Each point is reached from the start by the listed moves, each made once or not at all, plus a little noise. Say if it took an odd or an even number of moves. Then give how often each move was made.

Moves:
(1): [ 44 -14  15]
(2): [  8  35 -29]
(3): [-1 29 29]
Start: [ 6  6 18]
Points:
[ 19  42 -14] -> odd (0, 1, 0)
[49 19 60] -> even (1, 0, 1)

Moves:
(1): [  9 -15  -3  14  -2  -2  -3   3]
(2): [ 17   9  -7  21  -5 -19   6  11]
(3): [ 2  1 18 -8 10  6 -4 -3]
(4): [-7 -3 -1 18 11 -8  2  0]
(5): [  5  -1 -15 -17  18 -13   3  -1]
(6): [ 12   4  -4  13   2  25  -2 -16]
Start: [-10  21  -6   9   8   2   0   0]
Points:
[ 10  32 -18  60  17  -2   6  -4] -> odd (0, 1, 0, 1, 0, 1)
[  3  24  -9  15  48  12   1 -19] -> even (0, 0, 1, 1, 1, 1)
[-10  21  13   1  18   7  -4  -3] -> odd (0, 0, 1, 0, 0, 0)

Moves:
(1): [ 4 -9  2 -3 15  2 -2 11 -6 -7 -9]
(2): [ 19  28   5   5  10  -3   7  -4  -4 -17  10]
(3): [ 14 -28  16 -13  -4  -4 -21 -19 -23  23   1]
(4): [ 4 -6  8 12  2  5 -5 19 -2  7 -5]
(5): [-16  14  17  -6  11  -3  -1   6   4 -18  -6]
(6): [ -4  -2  -6   5  -4  18  -6   3 -15  -4   8]
(7): [  8   7 -20   3   0  -2  -5  -8 -14  11 -15]
(8): [ -5   3  15  -9  14   7  11  25 -10   3   6]
(9): [-10 -12  16  -4   7  35   8 -28  13  10   5]
Start: [-15  -5  -9  20  -1 -25  -1 -24  -6 -20  -1]
Points:
[-19 -13   2  14  25   2   2  14 -39 -29   6] -> odd (1, 0, 0, 0, 0, 1, 0, 1, 0)
[  2 -44  11  16   4  11 -24 -60 -34  32 -16] -> even (0, 0, 1, 1, 0, 0, 1, 0, 1)
[ 13  -7   5  15   2 -13 -19 -44 -47 -20  17] -> odd (0, 1, 1, 0, 0, 1, 0, 0, 0)
[-17   4 -19  19  10  -4  -1  -5 -44 -10  -3] -> odd (0, 0, 0, 0, 0, 1, 1, 1, 0)
[-18 -24   5  22  34  40   1  -1 -42   1 -12] -> even (1, 0, 0, 1, 0, 1, 1, 1, 1)

Moves:
(1): [-2 10  0  4 10 -2 -3  0 -6  4  5  2]
(2): [ 19   3  -4  13  -2   5 -12  -8   7 -11  10  -8]
(3): [ 0  2  5 -2  6 10 -2 -5  4  9  5  1]
(4): [ 11   1   2   4  -2  -3 -12 -10   4   2  -8   5]
(5): [ -2  -8  -1  -6  -4  -3  -5   3 -13  11  -5   1]
(6): [  4   8 -20  18  14   0  -4  -7  16  -1  -3  -4]
(7): [ -6 -13  12   1  -8   0  -6  -1  -7 -10  -2  -3]
(8): [  1   3 -15   4   5  -3  -3  -2   5 -12   1  10]
(9): [  8 -21  -9  33 -20  -2  18   8 -10  -8 -13  13]
(10): [ 16  -7  30   6  -3   2 -23   5   8   0  -1   1]
(11): [ -9 -19  21  -4  -4 -13  13   3   2  10   9   3]
Start: [  5   7 -11   4  -1   3  -9   6   2   3 -14  12]
Points:
[ 14 -10 -29  42  -6   8   2   9   3  -6 -21  35] -> odd (0, 0, 1, 0, 0, 0, 0, 1, 1, 0, 0)
[ 20 -29  25  40 -20   8 -31  16 -20  10 -25  26] -> even (1, 0, 1, 0, 1, 0, 1, 0, 1, 1, 0)
[ 20 -52  46  41 -32 -21 -28  13 -18  12 -27  33] -> odd (1, 0, 0, 1, 1, 0, 1, 0, 1, 1, 1)
[ 43 -10  31  26  -3   1 -47 -11  32   2   2  23] -> even (0, 1, 1, 1, 0, 0, 0, 1, 0, 1, 1)
[ 11 -35  -4  52 -13 -21 -11   4 -10  14 -32  30] -> odd (1, 0, 0, 1, 1, 1, 1, 0, 1, 0, 1)
[ 41 -35   8  60 -19  -6 -22  10  13   6 -16  16] -> even (0, 1, 0, 0, 1, 1, 0, 0, 1, 1, 1)
[ 15  -3  19  27  14  -9 -27   7  23  20  -3  12] -> even (1, 0, 0, 0, 0, 1, 0, 0, 0, 1, 1)
